Every row gives one point. Each copy is the shape, with its points in the same order, turned, moved and blurred by noise. Is it also mirrored, or only turned?

Shape, 7 rows:
[[ 55   4   6]
 [-27 -19  -1]
 [-41  26 -44]
 [ 32  20  43]
 [  7 -41   6]
 [-33  12 -29]
 [ 25   3  -7]]
Copy 1, 7 rows:
[[ 31  62 -22]
 [ 14 -15  17]
 [-45  -6  21]
 [ 31  33 -53]
 [ 45  13  15]
 [-26  -6  16]
 [ 12  43  -3]]
Copy 1 is: mirrored
Copy 2:
[[-14 -34  34]
 [  0   9 -37]
 [-31  63 -20]
 [ 30 -17  37]
 [ -5 -32 -30]
 [-20  42 -23]
 [-18 -11  12]]
Copy 2 is: mirrored
Copy 3:
[[ 49  12  20]
 [-36   4   1]
 [-26  -5 -58]
 [ 33 -34  37]
 [-15  33  29]
 [-29  -8 -34]
 [ 17   8   4]]
Copy 3 is: mirrored

Shape (9 x 3):
[[ 40  33  11]
 [-18 -30 -38]
 [ 15 -18  32]
 [ 33  36 -23]
 [-14   0  12]
 [  4 -31  28]
 [ 27 -13  45]
 [ 54 -10  -8]
 [-52  17 -23]]
Copy 1 (9 x 3):
[[-46   0 -11]
 [ 50  -7   0]
 [-14 -12  41]
 [-24   0 -36]
 [  3  17  24]
 [  2 -13  48]
 [-32 -16  46]
 [-20 -42  -9]
 [ 37  54  -1]]
Copy 1 is: mirrored
Copy 2, 9 rows:
[[  5   1 -42]
 [-28 -21  49]
 [ 35 -25   2]
 [-28   6 -30]
 [ 18   5  19]
 [ 36 -30  20]
 [ 46 -26 -13]
 [ -9 -44 -26]
 [-14  38  48]]
Copy 2 is: only turned
Copy 3, 9 rows:
[[ 46  21   8]
 [-12 -60  -8]
 [  2   6  36]
 [ 51  -4 -21]
 [-13  -1   3]
 [-12 -10  41]
 [  2  20  52]
 [ 48 -23  33]
 [-31 -15 -41]]
Copy 3 is: only turned

Shape, 10 rows:
[[-27 -39  -4  24]
 [ 14 -26  23 -48]
 [-12  -8 -57 -30]
 [-29  19 -24  41]
 [-15  13  32  42]
 [-13  15  21  13]
 [  4   4 -22 -36]
 [  9 -49 -20  33]
 [ 28  14 -27 -16]
 [-33 -32  -6 -47]]
Copy 1, 10 rows:
[[ 41 -13 -35   9]
 [-20 -42  24  -7]
 [-37 -23 -50  27]
 [ 20  32 -39  47]
 [ 43  32  11  29]
 [ 16  12  11  31]
 [-37 -18 -12  19]
 [ 25   1 -45 -26]
 [-45  12 -14   7]
 [ -6 -62 -15  26]]
Copy 1 is: only turned
Copy 2 (10 x 4):
[[ 22 -35   3  47]
 [-42 -14 -32   2]
 [ 17  44 -14  27]
 [ 65 -15  17  10]
 [ 37 -64  11 -13]
 [ 25 -37  -6 -14]
 [ -1  22 -16  -3]
 [  3 -23  36  52]
 [ -2  24  11 -14]
 [ -5   1 -52  36]]
Copy 2 is: mirrored

Shape:
[[  5  36 -32  17]
 [-29   3   7  35]
 [-24 -43 -42 -29]
 [ 13 -25  75 -16]
 [ 14  -4  -3 -10]
 [ 17  27 -13  16]
 [ 25  -3 -41  30]]
Copy 1:
[[ 18 -16  40  14]
 [-36   0  15   7]
 [ 28   0 -44  13]
 [ -9  55  14 -69]
 [ 25   9   7  -9]
 [ 18   1  38   7]
 [ 29  15  34  40]]
Copy 1 is: mirrored
Copy 2, 7 rows:
[[-36 -16  -1  -4]
 [ -6  14  27  41]
 [  1 -39 -38  76]
 [ 70  50 -23  18]
 [ 14  -9 -27  19]
 [-17  -8  -5  -6]
 [ -6 -49  18   0]]
Copy 2 is: mirrored

Shape (11 x 6):
[[ -3   9 -56 -17   8   5]
 [  5  25  -3  71 -14 -17]
 [ -2  95  13  27  10  14]
 [ 21   8  20 -12  -7  15]
 [ -5 -19  19 -13  -7 -16]
 [ 36  -7 -27  -2  -7 -10]
 [ -5 -19 -31 -23 -68  -5]
 [ 11  -1   9  -7   5 -22]
 [  0 -20  12 -14   9   0]
 [ 33 -10   8  37   9  11]
 [ 10  12  -8  -6  11  19]]
Copy 1, 11 rows:
[[ 33  39 -21 -22   2 -30]
 [ 19  -8  11  32 -64   7]
 [ 45  29   4  73   5  32]
 [ 18 -24  -9  -6  23  19]
 [-18 -18 -20 -16   2   5]
 [ 29   4  -7 -38 -15   4]
 [ 23 -14 -81 -36 -15 -11]
 [ -8   3  -4 -17   3  15]
 [ -9 -13  -4 -19  17  -6]
 [ 24 -30  26  -8 -20   5]
 [ 28   4   1  -4  17  -9]]
Copy 1 is: only turned
Copy 2:
[[ 22 -43   3  -7   8 -43]
 [ 17  63  13  11 -13 -40]
 [ -8  43  40  23  69 -33]
 [  5  -1  31  -8   4  20]
 [  5   0 -16  -9 -10  23]
 [ 20  -9  18 -36 -18 -20]
 [ 82 -20  -8 -11 -10  13]
 [  0   4  -4 -22  -1   4]
 [ -7 -14  -3  -7 -11  14]
 [ -8  19  35  -3 -34 -11]
 [  1 -17  24   2   7  -9]]
Copy 2 is: only turned

Shape (14 x 8):
[[  4  26   1  25   3   3  35  29]
 [  6  15 -28  28 -14  47 -83   6]
 [  7  23 -17  25 -17 -11 -14 -19]
 [-28 -58  -1   1  -3 -23  22  -8]
 [ 10 -11 -50  32  11 -16   1 -21]
 [-10  25 -29 -11  16  25  19 -25]
 [-12  18  -6 -81  15 -28 -53  -6]
 [  8  -4   4  12 -29 -17  18 -12]
 [-27 -11  -4   2  16 -16  19 -25]
 [-70  29   2  -5 -51  -5 -53 -19]
 [ 13  25  -5  -3   0 -11  13 -18]
 [ 11   3 -40 -58 -22 -11   4  10]
 [-38   7 -51  -7   9   2  -1   1]
 [  6 -35 -33  34   4  45  16 -12]]
Copy 1:
[[-21  26  26  -5  -8  20  17   8]
 [  2   4 -81 -22 -44  -5 -31  -1]
 [-48  -1 -28  -9   8  -1   2  -5]
 [  9 -43  -2  18  49  27  24  -3]
 [-35 -35 -27   3  -8  -2  35   4]
 [ -7  23 -24 -14  18 -10  51  31]
 [ 20 -10 -21 -75  51 -57   9 -25]
 [-30   3  -4  14  29   8  13 -22]
 [-11 -18  -7  -2  43   8  24  27]
 [-14  12 -73 -54  59  38 -20 -14]
 [-33  16  -4 -12  20 -13  20   4]
 [ 14  10  -5 -31  21 -17  56 -48]
 [ -2 -10 -27 -45   5  23  46  15]
 [  8 -12 -33  40 -23  18  33  20]]
Copy 1 is: only turned
Copy 2:
[[-35  13  35  31  13  25  33  37]
 [ 25   4 -36  44  -9  58 -48  39]
 [  7   4  16  61  11   8 -13  19]
 [  5 -53  35  -3  -1  -6  20  -8]
 [ 17 -22  44  49   3  35   1  -8]
 [-26  25  40  13 -11  28 -24  -6]
 [ 12  40 -47   5  -5 -12  -3 -59]
 [-10 -22  32  29  23 -14   7  13]
 [  6  -5  54   5 -13  -3   8  -6]
 [ 13  -9 -39  39 -53 -48 -26  28]
 [-12  20  29  34  25  -5   1   1]
 [-45  -6 -17  28  21   7  -1 -44]
 [-16  -2  17  34 -39  20  -3 -18]
 [ -1 -40  54  16   0  50 -24  22]]
Copy 2 is: mirrored
Copy 3:
[[ 39  23  10  22   2  30  -4   4]
 [-25 -86  23  -7  18  37   7 -25]
 [ -9 -11   7  -4 -17  18  35  -2]
 [ 20  -5 -33 -16 -38 -45 -11  23]
 [  1 -11   8 -18   1 -11  37  40]
 [ -1  10 -11  13  28 -11  32 -15]
 [-95   0 -52   3   4   3 -21  -7]
 [ 12  12   1 -15 -40  -1  12   1]
 [  3   5 -25  17 -17 -31  20  17]
 [-28 -54 -58  19 -45  24  25 -35]
 [-14  23   7   5  -8   4  19  -1]
 [-28  22 -38 -45  18  12 -11 -12]
 [  0 -20 -46  -3  26   3  25  13]
 [ 41 -29  19 -19  19 -33  18   0]]
Copy 3 is: mirrored
Copy 4, 14 rows:
[[ 10  15  23  25  33 -22  12 -24]
 [-53  28  -5   8 -49   6 -35 -69]
 [-34 -28  16  27 -10   3   9 -26]
 [  0  -1 -30  30   0  -3   7  59]
 [-53  -2   0   9  19  25  25   3]
 [-45   4  43  -2   6 -31  -7  10]
 [ -7 -54  14 -39 -31   3 -74  16]
 [  0 -21   9  23 -11  -3  27   2]
 [-22 -12   9  28  11 -10 -12  39]
 [-33 -50 -26  38 -54 -54 -40 -21]
 [-15 -19  40  10   1  -2   6   1]
 [ -2 -26   5 -59 -12 -16  -2  12]
 [-50 -11  -8  -6  20 -32 -18   8]
 [-46  61   1  19  -6  -4  29  14]]
Copy 4 is: only turned

Shape, 11 rows:
[[-32 -11   9 -58 -17  35 -37 -28]
 [-33   4 -33  -9 -39 -39 -23 -11]
 [ 13  46 -23   6 -11  37 -25  -8]
 [  3  18  31 -24 -19 -37  34  39]
 [ 33  11 -24  16   3  -2 -36  28]
 [ -6  31  37  14  -5 -47  29  -4]
 [ 26 -26  -8  17 -25  -8  47   7]
 [ 13 -20 -14 -32  -9  33  40  52]
 [-12 -16 -12  -5  -9 -30 -18  60]
 [ 45  -3   7 -48  28   1  39  14]
 [-43  -8  -9 -46  54 -45  28  -7]]
Copy 1:
[[-67 -49 -19   6 -28  21  48  22]
 [-67 -26   0 -23   5 -13 -31  27]
 [-39 -18 -28  25 -16  12 -13 -45]
 [ 12 -20  30 -49 -24 -35  19  -3]
 [  1 -17 -23   5 -14  32 -38  -9]
 [  8 -19  -4 -40   0 -61   2  -2]
 [ -2  55  -5 -28 -11 -16   3  22]
 [  4  25  40   4 -40  26  42  -7]
 [  0 -27  37 -20 -21  10 -28  37]
 [ 26   5  -3 -22   7  27  53 -21]
 [ -6 -40  34  -9  49 -19  47  40]]
Copy 1 is: only turned
Copy 2:
[[-14   4 -12  24 -56  42  38  31]
 [ 27  19  23 -12 -36  10 -29  35]
 [-64 -19   6   0 -35 -12 -16  -2]
 [ 32 -22 -24  14  29 -46  19  38]
 [-24  19 -17   1 -17 -35 -23 -32]
 [ 23 -29 -10 -40  38 -18   1  34]
 [ 17  11  46  10  35 -35  18 -10]
 [ -4   4  11  82   3 -34  16   9]
 [ 31  22 -26  39  -8 -20 -27   1]
 [-33  30 -27  25  38 -39  45  32]
 [  8  49 -21  12  48  34   5  64]]
Copy 2 is: mirrored
